Each wall is flat, endless, passes through zero and stands at right angles to its row. A trip goes straight from one point to another. List the walls that it crosses, first one first.

Walls:
(1): [54 -2]
(2): [-27 -11]
(3): [ 29 -15]
(4): [-22  53]
Trips:
[39 -4] to [16 11] => 4
[-4 21] to [15  4] => 1, 3, 4
[-25  13] to [ 24 -41] => 4, 3, 1, 2
[-32  46] to [ -8 -24] => 4, 3
[39  0] to [ 60 -56] => none
[-11 -41] to [ 27 -32] => 1, 2

Walls:
(1): [-24 -12 -24   2  12   2  19  32   3  -8  15]
(2): [ 33  21 -11 -18  11  -9   6  17 -19   0  -2]
(3): [ 38 -13  -8 -28   5 -15  19  24 -11  18  -1]
(4): [-49  36  18  -1   5  -8  -1   6   5 -27  24]
(5): [ 31 -10   4  -4  14 -36  20  38  13  -7 -32]
Trips:
[-19 -16  14 -16 -27  31  29  -3  50 -10   8] to [ -6  -6  26 -22  23 -39  14 -44   1  -3 -13] => 1, 5, 3
[ 21  14 -25  14  16  25   4  23   6  32  -1] to [ -7  20  -3   9  -1 -19  12  12  19  17 -16] => 4
[ 27  27   6  -2   8  -5  22   2  -9 -36 -25] to [-13  52 -21 -17   6 -60   1 -17  29   9 -10] => 3
[ -5 -31   5   4   4  -6 -17  12 -13   9  52] to [-23   3 -11  -1  -3  19  23 -27  21  -3  26] => 3

Walls:
(1): [  3 -13  35 -29 -24   6  -9 -31 -11  13   3   0  11  16 -14 -11  20 -28
   0  30  -6   4  15   1   9  16   7  31   4  23 -15  -9]
(2): [ 10 -20 -11 -15 -32  22   6  -6 -21   9  15   1  15  -3  -5   8 -29  23
  15  10  35  30  17 -10  16  -4   7  30  -2  -4 -17  18]
(3): [ -8 -15 -37 -21  -6  10  -8  49  19   5  33  11  -7 -18  11  -8   4 -19
   1   5  15 -30  15  23  -3 -14  26   1  -8  42   6  29]
Trips:
[  3  -7   7  13 -25  31   5  10   4  11  13  22   9  13  13  19 -19  24
  40  -3   7 -11  22  10 -44 -22  21   3 -10 -26  18  11] to [-28   6  14 -46  -3 -18 -10 -20  12 -14  18 -13  -2 -18 -19   2  19  10
  -4  58 -26   1  -5 -34  43  25   0   0  -2  -4   7   9] => 1, 3
[ -9  15 -17 -21   7  10 -46   1  -6  60   7 -15 -21 -40 -39  -5 -20 -27
  14  16 -24  34   4 -23  26  30 -12   0 -25  21  11  16] to [  4 -17   4  17 -14   7  36  18 -47   8  15  -1  -7 -20  23  20   5  20
 -17 -15 -20  20   8  13 -16  42 -10  33 -14   9  11 -40] => 3
[  4  10 -12 -39   3  -1  -1   6   0   5  -6  35   1  14  31  22  -3  37
  -2  26   2  12   0 -12  14 -13  21  25 -24  33 -19   2] to [ -9 -10 -18  15   0   6   3 -17   8  11  15   4  -8 -17   3  16  -7   3
  42  14  10  -4  12 -41  -2 -22  31  -6  -3 -11  30   2] => 1
[ 23 -17 -14 -34  17  -5  -3   9 -15  26  -8  -4  15   9 -22  14  33  13
 -16   2  -1 -11   2 -18  19 -13 -10   8  19   1 -15 -29] to [-15 -34 -13  22 -24 -11  11 -29   1 -21  -1 -16 -16   2 -28  29  -2  19
  32 -17  -9   7  -2  38   8 -25  11 -17  18 -28 -13  -3] => 1
[-13  29   8  -1 -16  -2   1   6 -36 -31 -24  25  -1 -11  19  -6 -15   6
 -12 -11   6  10 -19 -13   1 -15  -8  32  -5  13 -27   5] to [ -1  18   3  18  28  30 -10  -4 -17  45  18   7 -11   9  -7   7 -17  15
  25  17  -1  11  -8   4   4  -6 -11   4   0  -9  -9  34] => none
[-17  21  -4  -5   3   6  -4  10 -22 -29 -10  -3 -48  14  27  25   3   7
 -23  16  -8 -25  10  18  24  44 -11  29 -18 -18  -3 -25] to [ 26  18 -18 -11  32  -5  -3 -23  21  16  23  34 -26  21  13  28  -8   3
 -11 -14 -11  20 -20 -30   9  -3 -13   9 -33   2  31  -6] => 1

Walls:
(1): [-21  -4  -6  -8  13  38  33 -34 -52 -23   1   2   1  35 -10 -41  -6  -7
   1 -10 -19   3 -27  -2 -17  20  24 -12   6 -18  -1  -2   1  30 -17  -8
  10 -28  24  17   1  10  -4   9  -3 -33   1 -15]
(2): [  9  10   4  12  11 -11 -19  28 -24 -37   2   1 -32  -8 -25  11   6  18
  36  21  -1  -2  10  21  -6  -7 -41  12  22  22  22 -39  11  14 -10 -43
  14  -5 -23  -7  26 -10  15  -6  -6 -19  -6 -30]
(3): [ -9  -8   5  31   4  -1  23   2 -15  20   0  18  15  14   0  -8  12  20
  19  -4  14  26  -8 -12  15   5  -8   0 -33 -17 -29 -13 -30   2   2  -4
 -28  -8  -3  -5  -7  -9   0   6  -4 -15  -8   6]
(4): [  5 -16  17  -2 -17   1  -2   3 -26  21  32  -6   8  17   0 -32  29  15
   1 -23  -1  14 -37   7  25  10   1  13  32  -8  -8  16 -16 -14 -12  12
  21  21  23   3   2   5  -3   9  55  -4  -7 -11]
(5): [ 12 -10 -21   5   1  -8 -19  10   6 -16 -13  14  31 -10 -17   6  14 -30
  -4 -15  14 -11  -6   1  17  38   1  -1   1  -4  16 -20   3  -7   6   3
 -25  -5  -4 -25  -7   7  -5 -16  -3  29  11  -7]
(6): [-35   4  -9   6   0  25  28  29   6  19  -9   5 -10   5  20 -12  14  17
  16  30 -14   1  15 -17  -3 -33 -17  16 -18   3  15 -13  11  14 -12  -4
 -22  22 -19 -15  -6   0  -5  27  19  -5  -5 -16]
(7): [ 25  -6   6  15 -19 -42  -7  16   9   4 -21 -18  11   9  23  -9 -23  18
  -7 -29   4 -10  -2   0  -7  17  17   8   6 -19 -21   9 -26   0  22   8
   0  39  11   0  -2 -20 -13  21  22 -14 -12  22]
(8): [-30 -14   6  12 -17 -16  -5 -13   4  24  -3 -11  15   6  12  20  19  -1
  15 -12   0   4   2   4   1 -24 -15   7  28  -4  35  26   7 -21  20 -14
 -11  11  -6   3  -3  15  -2  10  -7   6 -32   7]
(9): [ 22  -1 -21 -20   4 -21   0  30   0  22   8  22   0   7 -32 -18 -14 -15
 -14  -1  19  -6 -34 -16   7   1  -1  -2 -13   2  -4   7  17  12 -12  22
  26   6 -33 -27  13  -6  36  12 -31   9   9  26]
(10): [ 22  17   1   8  -1 -25  17 -18 -13 -12 -15  -1  -9  -8  12  -4 -17  12
  14 -13  -2  -6 -20  -2  11  -5   0  14  -3   6  15  -7  10  -1   2   5
 -35  -3 -31 -35 -10  36 -17  27  31  -2 -14   7]
(11): [ 15   9  -9 -10  -5  16   7  17  27 -14  -3  12  -5  14   4  31   2  14
   2  20  -6 -30  18  15 -28   5  -7  -2 -20   6 -60 -23   8  -9  -3  36
  -2   2   8 -15  37 -19  -7  16 -14  -4  19 -18]
Trips:
[  5 -16  -1 -48 -10  -2   5  11   1   6  13   6  36  -9  16 -16  -4   0
   6  49   9  17  -1   3  15   1 -15 -18  -5  -3  16 -12  10  -7  26 -17
   3 -23  19  15 -19  -8 -16  41 -18  19 -26  15] to [  5  17   4  -4 -11  -6 -10 -23 -13  -1 -21   2  -1  -3  12  -4 -18 -18
   4   1  -8 -19 -29 -32 -12  25  25  10  21   7  33  10 -27  11 -20  -1
 -18  21   9 -16   4   7  -4 -10 -35  -7  26  23] => 1, 3, 6, 10, 7, 8
[  5   2   5  -5   0   8  43  -8 -13 -37   1  12 -11 -15 -24  17 -14  -2
  -4  27  -4  32 -13 -10 -14 -23 -10 -11 -12 -35  -7 -15  27  18   1 -38
 -10  26 -37 -16  27  -7 -38 -16 -31   0  -8 -13] to [-26 -21  27 -14  20 -21   5 -16  -2 -35  19  23 -12  15  -8 -11 -15   7
  -3 -11  12   6  25  -9  24  -9   0   9   7  -1 -18  -3  -1   7 -12   7
 -10  11  11  27 -17   3 -20  19  59 -19 -18  19] => 9, 11, 4, 7, 2
